Each row of a before or after table is a point. The points were changed in one or more steps. Then noise was added and the rows were shuffled. The steps act on how far a point lies along the listed directions, d1 being the first. Write out the steps. A step turns or swaps two directions, mirrors them in a line or flattens them onto one, adds a multiple of one to another, or multiplies one. Angles are multiples of 10 degrees, from the lower direction toward the higher: turns from -170 to 170, lines from 10 to 170 but not 90. Use the fewest steps. Two steps may share a direction if one is a turn and the other turns, adds or multiplies; they go together, in the order done. Otherwise the lowest direction goes first.

Directions:
(1): [ 33 -40]
(2): [40 33]
Before (11 x 2):
[[-22  43]
 [-26 -51]
 [ 30 -18]
 [ -6  35]
 [ 67 -47]
 [ 28 -63]
 [ 59 -42]
 [ 32 -13]
 [ 13  -2]
 [  2   1]
 [ -2 -59]]
After (11 x 2):
[[ 49  50]
 [  2  36]
 [ 55  -5]
 [ 21  79]
 [-30 -19]
 [-32 -36]
 [  7  35]
 [ 19  70]
 [ -1  12]
 [  0   2]
 [ 56  18]]
Steps: turn d1 and d2 by 110 degrees

Directions:
(1): [-44   5  -1 -58]
(2): [-25 -37 -56  18]
(3): [-37  54  -8  33]
(4): [-38 -34  47  25]
Before, 13 rows:
[[  3  -3   9  -8]
 [-31  39 -11  19]
 [-59  16 -33  39]
 [ 14  81 -22  -1]
 [-13  43  13  46]
 [ 11   0  12   2]
 [ 21  54   0  43]
 [-26  34  -6  13]
 [  0   6 -95   8]
 [100 -48 -23 -52]
 [ 58   6 -27 -29]
 [ 40 -66  35 -47]
 [ 16  16  32  33]]
After:
[[-31  36   2  19]
 [ 14  -1  -7   0]
 [  6  -4  -6  -9]
 [-24  11  89  18]
 [-64  15  12  43]
 [ 52   8  41 -27]
 [ 46 -69 -18 -50]
 [ 90 -47  54 -46]
 [-27  35  -5  12]
 [ 24  53  -5  42]
 [ 25  14 -32  30]
 [  8  80  21   2]
 [-10  44 -26  43]]
Steps: swap d2 and d4

Directions:
(1): [ 32  77   5 -40  34  28 -15  -7]
(2): [ 14  -2  82 -35 -29 -30  28 -14]
(3): [-72  24  30   3  10 -24 -58  10]
Before:
[[ 19 -28  55 -27 -23 -37  51   6]
 [-36 -21  76  -9 -29 -43 -19 -10]
 [ 12  67 -37 -12  44  43 -52   3]
 [  8  42 -28  -1  28  11   1   9]
 [ 40 -27  31 -29 -41 -35  50 -27]
 [  2  50 -61  -1  32  17 -16  19]
 [-30  21 -29  19  -3   2 -28  -9]
 [ 53 -53 -30  -1 -30 -19  60  -7]]
After:
[[ 49  76 -72 -20  56  67 -28   3]
 [ 18  44 -37   7  31  17   8  14]
 [ 10 -33  76 -28 -39 -47  48  14]
 [ 31 -40  53 -27 -49 -51  50 -25]
 [-27  28 -36  16   7   3 -29  -1]
 [ 29 -79 -26  14 -37 -34  54   5]
 [ 13  57 -80  -2  42  32 -11  19]
 [-41 -11 100 -13 -32 -49 -17  -6]]
Steps: multiply d1 by 1.3; turn d1 and d3 by -20 degrees; multiply d2 by 1.3
